Every row gives one point. The ring and each string are closed loops that go straight from each point to the next, and from the last back to the first. Before rounding, they use only three directions, however many columns there are. How many times does the string pass through the ring? Passing back the other way cancels.

Ring (9 x 4):
[[ 0.54 -0.11  0.36 -0.58]
 [ 0.76  0.07  0.21 -0.26]
 [ 0.74  0.23  0.03  0.11]
 [ 0.43  0.43 -0.10  0.55]
 [ 0.02  0.45 -0.08  0.65]
 [-0.21  0.33 -0.02  0.48]
 [-0.27  0.14  0.03  0.18]
 [-0.08 -0.12  0.18 -0.34]
 [ 0.18 -0.18  0.30 -0.57]]
String (18 x 4):
[[-0.20  0.60  0.08  0.81]
 [-0.12  0.63 -0.26  1.07]
 [ 0.07  0.42 -0.36  0.80]
 [ 0.19  0.24 -0.05  0.29]
 [ 0.15  0.32  0.20  0.24]
 [-0.13  0.54  0.08  0.69]
 [-0.42  0.52 -0.04  0.81]
 [-0.36  0.38  0.19  0.44]
 [-0.64  0.12 -0.09  0.31]
 [-0.18 -0.03 -0.11  0.01]
 [ 0.13  0.03 -0.03 -0.02]
 [ 0.05 -0.04 -0.05 -0.09]
 [-0.32 -0.21 -0.03 -0.28]
 [-0.48 -0.07  0.21 -0.21]
 [-0.16  0.17  0.29  0.01]
 [ 0.03  0.12  0.03  0.10]
 [ 0.06  0.13 -0.07  0.17]
 [ 0.04  0.33  0.24  0.24]]
Times through: 1

Ring (10 x 8):
[[-0.05  0.77  0.64  0.48 -0.03  0.28  0.33  0.20]
 [-0.14  0.80  0.42  0.47  0.15  0.20  0.56  0.06]
 [-0.19  0.52  0.10  0.35  0.31  0.14  0.50 -0.11]
 [-0.18  0.18 -0.14  0.22  0.41  0.11  0.29 -0.20]
 [-0.09 -0.24 -0.32  0.12  0.47  0.06 -0.06 -0.19]
 [ 0.04 -0.42 -0.28  0.14  0.45  0.02 -0.31 -0.04]
 [ 0.14 -0.36 -0.05  0.22  0.32  0.04 -0.44  0.15]
 [ 0.16 -0.19  0.18  0.28  0.18  0.11 -0.42  0.24]
 [ 0.12  0.16  0.47  0.35  0.00  0.22 -0.27  0.29]
 [ 0.03  0.56  0.65  0.43 -0.08  0.30  0.05  0.26]]
String (27 x 8):
[[ 0.14 -0.46 -0.44  0.33  0.69 -0.25 -0.14  0.10]
 [-0.02 -0.60 -0.55  0.05  0.60 -0.03 -0.29 -0.20]
 [-0.15 -0.32 -0.25 -0.06  0.29  0.26 -0.29 -0.30]
 [-0.13 -0.01  0.05  0.06  0.14  0.32 -0.17 -0.17]
 [ 0.03  0.04 -0.12  0.40  0.51 -0.10  0.17  0.09]
 [ 0.01 -0.31 -0.57  0.32  0.80 -0.27  0.15 -0.07]
 [-0.12 -0.46 -0.49  0.00  0.52  0.08 -0.20 -0.30]
 [-0.14 -0.36 -0.26 -0.06  0.30  0.25 -0.32 -0.29]
 [-0.06  0.00  0.05  0.16  0.21  0.22 -0.12 -0.07]
 [ 0.09 -0.12 -0.11  0.35  0.46 -0.08 -0.05  0.13]
 [ 0.26 -0.60 -0.38  0.36  0.67 -0.29 -0.35  0.25]
 [ 0.29 -0.66 -0.26  0.31  0.54 -0.20 -0.55  0.30]
 [ 0.23 -0.22  0.03  0.42  0.40 -0.12 -0.27  0.34]
 [ 0.11  0.01  0.16  0.36  0.26  0.05 -0.15  0.22]
 [-0.06 -0.08  0.23  0.04 -0.02  0.41 -0.43 -0.06]
 [ 0.14 -0.12  0.46  0.18 -0.11  0.34 -0.65  0.25]
 [ 0.23  0.12  0.54  0.44  0.01  0.14 -0.35  0.46]
 [ 0.22  0.26  0.46  0.56  0.15  0.02 -0.07  0.47]
 [ 0.02  0.16  0.30  0.29  0.10  0.21 -0.12  0.13]
 [-0.06  0.04  0.32  0.08 -0.06  0.43 -0.36 -0.03]
 [ 0.19  0.00  0.52  0.31 -0.07  0.26 -0.52  0.36]
 [ 0.35 -0.06  0.42  0.53  0.15 -0.03 -0.42  0.59]
 [ 0.21 -0.02  0.21  0.45  0.28 -0.03 -0.20  0.36]
 [-0.02  0.07  0.16  0.23  0.18  0.20 -0.11  0.04]
 [ 0.00 -0.40  0.00 -0.02  0.12  0.31 -0.61 -0.08]
 [ 0.20 -0.75 -0.34  0.16  0.50 -0.09 -0.63  0.12]
 [ 0.25 -0.59 -0.45  0.38  0.74 -0.35 -0.26  0.23]]
Times through: 1
String (20 x 8):
[[ 0.31 -0.20  0.24  0.44  0.24 -0.05 -0.45  0.48]
 [ 0.28  0.05  0.49  0.48  0.07  0.07 -0.37  0.51]
 [ 0.23  0.41  0.60  0.62  0.09  0.04 -0.01  0.54]
 [ 0.11  0.72  0.94  0.52 -0.24  0.34 -0.01  0.45]
 [-0.16  0.35  0.51  0.08 -0.20  0.56 -0.17 -0.09]
 [-0.07  0.36  0.34  0.29  0.07  0.28  0.06  0.04]
 [ 0.04  0.75  0.50  0.65  0.20  0.03  0.49  0.33]
 [ 0.00  1.07  0.72  0.73  0.09  0.10  0.69  0.37]
 [ 0.02  0.83  0.57  0.65  0.15  0.08  0.52  0.33]
 [ 0.02  1.28  1.00  0.79 -0.09  0.20  0.68  0.48]
 [-0.09  0.63  0.73  0.28 -0.24  0.50  0.01  0.10]
 [-0.07  0.22  0.34  0.19  0.00  0.35 -0.13  0.00]
 [ 0.17  0.35  0.47  0.55  0.15  0.04  0.03  0.42]
 [ 0.35  0.13  0.48  0.64  0.19 -0.09 -0.22  0.65]
 [ 0.22 -0.29  0.25  0.25  0.10  0.15 -0.62  0.31]
 [ 0.22 -0.49  0.05  0.20  0.21  0.08 -0.69  0.25]
 [ 0.15 -0.61 -0.06  0.06  0.21  0.16 -0.77  0.10]
 [ 0.02 -0.39  0.01  0.01  0.13  0.28 -0.59 -0.04]
 [-0.01  0.03  0.13  0.22  0.19  0.19 -0.15  0.03]
 [ 0.25 -0.09  0.09  0.51  0.40 -0.15 -0.16  0.40]]
Times through: 3

Ring (6 x 9):
[[-0.16  0.03 -0.02  0.26 -0.05 -0.27  0.06 -0.03  0.08]
 [ 0.28 -0.14 -0.18 -0.37  0.24 -0.31 -0.27  0.04  0.23]
 [-0.13 -0.27 -0.21 -0.14 -0.11 -0.09 -0.04 -0.22 -0.43]
 [-0.17 -0.28 -0.10 -0.04 -0.28  0.31  0.10 -0.13 -0.49]
 [ 0.20 -0.24 -0.04 -0.29 -0.08  0.42 -0.04  0.16 -0.01]
 [ 0.00 -0.06  0.04  0.09 -0.10  0.16  0.07  0.13  0.11]]
String (29 x 9):
[[-0.17 -0.17 -0.12  0.03 -0.14 -0.07  0.03 -0.16 -0.30]
 [-0.09 -0.17 -0.11 -0.02 -0.11 -0.01  0.01 -0.09 -0.21]
 [-0.63 -0.18 -0.11  0.43 -0.45 -0.03  0.29 -0.40 -0.80]
 [-0.93 -0.22 -0.10  0.66 -0.68  0.08  0.47 -0.56 -1.18]
 [-0.57 -0.18 -0.07  0.40 -0.45  0.10  0.29 -0.32 -0.72]
 [ 0.16 -0.22 -0.11 -0.29  0.00  0.12 -0.11  0.05 -0.03]
 [ 0.45 -0.32 -0.14 -0.64  0.10  0.34 -0.24  0.19  0.09]
 [ 0.20 -0.35 -0.09 -0.42 -0.13  0.54 -0.05  0.09 -0.22]
 [-0.18 -0.28 -0.05 -0.01 -0.35  0.50  0.16 -0.07 -0.50]
 [ 0.28 -0.36 -0.10 -0.51 -0.10  0.58 -0.09  0.14 -0.16]
 [ 0.39 -0.37 -0.12 -0.62 -0.01  0.53 -0.17  0.17 -0.07]
 [-0.40 -0.29 -0.07  0.16 -0.47  0.42  0.25 -0.23 -0.75]
 [-0.60 -0.20 -0.07  0.42 -0.50  0.17  0.33 -0.34 -0.80]
 [-0.32 -0.20 -0.10  0.15 -0.29  0.09  0.15 -0.21 -0.51]
 [-0.71 -0.22 -0.12  0.46 -0.52  0.03  0.33 -0.46 -0.95]
 [-0.63 -0.27 -0.19  0.29 -0.45 -0.06  0.24 -0.50 -0.98]
 [ 0.18 -0.35 -0.28 -0.53  0.07 -0.09 -0.24 -0.13 -0.27]
 [ 0.46 -0.27 -0.20 -0.65  0.23 -0.01 -0.33  0.12  0.18]
 [ 0.83 -0.34 -0.32 -1.11  0.53 -0.22 -0.62  0.19  0.44]
 [ 0.77 -0.28 -0.32 -1.00  0.56 -0.40 -0.62  0.15  0.49]
 [-0.01 -0.12 -0.17 -0.09  0.08 -0.38 -0.12 -0.12 -0.04]
 [ 0.06 -0.10 -0.17 -0.13  0.13 -0.42 -0.16 -0.07  0.08]
 [ 0.47 -0.12 -0.22 -0.54  0.42 -0.48 -0.41  0.11  0.46]
 [ 0.83 -0.19 -0.24 -0.92  0.60 -0.37 -0.60  0.29  0.73]
 [ 0.58 -0.21 -0.18 -0.68  0.34 -0.11 -0.39  0.21  0.42]
 [-0.33 -0.09 -0.08  0.27 -0.20 -0.16  0.13 -0.20 -0.32]
 [-0.05 -0.13 -0.18 -0.07  0.04 -0.36 -0.10 -0.15 -0.10]
 [ 0.62 -0.29 -0.33 -0.89  0.47 -0.42 -0.55  0.06  0.31]
 [-0.16 -0.20 -0.21 -0.06 -0.06 -0.28 -0.05 -0.24 -0.34]]
Times through: 0
String (28 x 9):
[[ 0.69 -0.33 -0.10 -0.83  0.19  0.52 -0.32  0.37  0.34]
 [ 0.78 -0.31 -0.08 -0.87  0.24  0.53 -0.35  0.45  0.47]
 [ 0.43 -0.22 -0.06 -0.48  0.11  0.30 -0.19  0.26  0.26]
 [ 0.31 -0.18 -0.05 -0.34  0.06  0.24 -0.13  0.21  0.22]
 [-0.20 -0.09 -0.01  0.21 -0.20  0.08  0.14 -0.03 -0.15]
 [-0.58  0.05  0.10  0.72 -0.41  0.04  0.39 -0.13 -0.31]
 [-0.47  0.15  0.17  0.76 -0.32  0.00  0.37  0.01  0.00]
 [ 0.13 -0.01  0.02  0.01  0.05 -0.02 -0.03  0.19  0.34]
 [ 0.12 -0.08 -0.05 -0.09  0.04 -0.04 -0.07  0.10  0.18]
 [-0.10 -0.08 -0.05  0.10 -0.08 -0.08  0.04 -0.03 -0.05]
 [-0.66  0.09  0.02  0.78 -0.33 -0.35  0.33 -0.27 -0.32]
 [-0.17  0.11 -0.04  0.33  0.07 -0.57  0.01 -0.05  0.23]
 [-0.23  0.05 -0.08  0.31  0.01 -0.56  0.02 -0.14  0.05]
 [ 0.18 -0.06 -0.16 -0.20  0.24 -0.48 -0.23  0.01  0.27]
 [ 0.91 -0.22 -0.27 -1.04  0.65 -0.37 -0.66  0.30  0.75]
 [ 0.39 -0.21 -0.18 -0.52  0.23 -0.12 -0.29  0.10  0.22]
 [-0.16 -0.14 -0.10  0.06 -0.12 -0.09  0.04 -0.12 -0.22]
 [-0.39 -0.14 -0.15  0.23 -0.21 -0.25  0.11 -0.30 -0.47]
 [ 0.15 -0.32 -0.31 -0.49  0.12 -0.27 -0.26 -0.19 -0.25]
 [ 0.36 -0.36 -0.29 -0.70  0.18 -0.08 -0.34 -0.04 -0.10]
 [ 0.24 -0.26 -0.17 -0.43  0.07  0.04 -0.19  0.03 -0.03]
 [-0.41 -0.16 -0.10  0.25 -0.30 -0.03  0.18 -0.26 -0.53]
 [-0.37 -0.19 -0.11  0.20 -0.30  0.02  0.16 -0.25 -0.54]
 [-0.93 -0.19 -0.08  0.70 -0.67  0.08  0.48 -0.54 -1.13]
 [-0.42 -0.32 -0.12  0.11 -0.46  0.34  0.23 -0.30 -0.84]
 [ 0.41 -0.36 -0.15 -0.65  0.05  0.39 -0.22  0.15 -0.02]
 [ 0.38 -0.27 -0.13 -0.53  0.09  0.23 -0.21  0.16  0.10]
 [ 0.11 -0.20 -0.10 -0.22 -0.03  0.12 -0.07  0.04 -0.04]]
Times through: 4
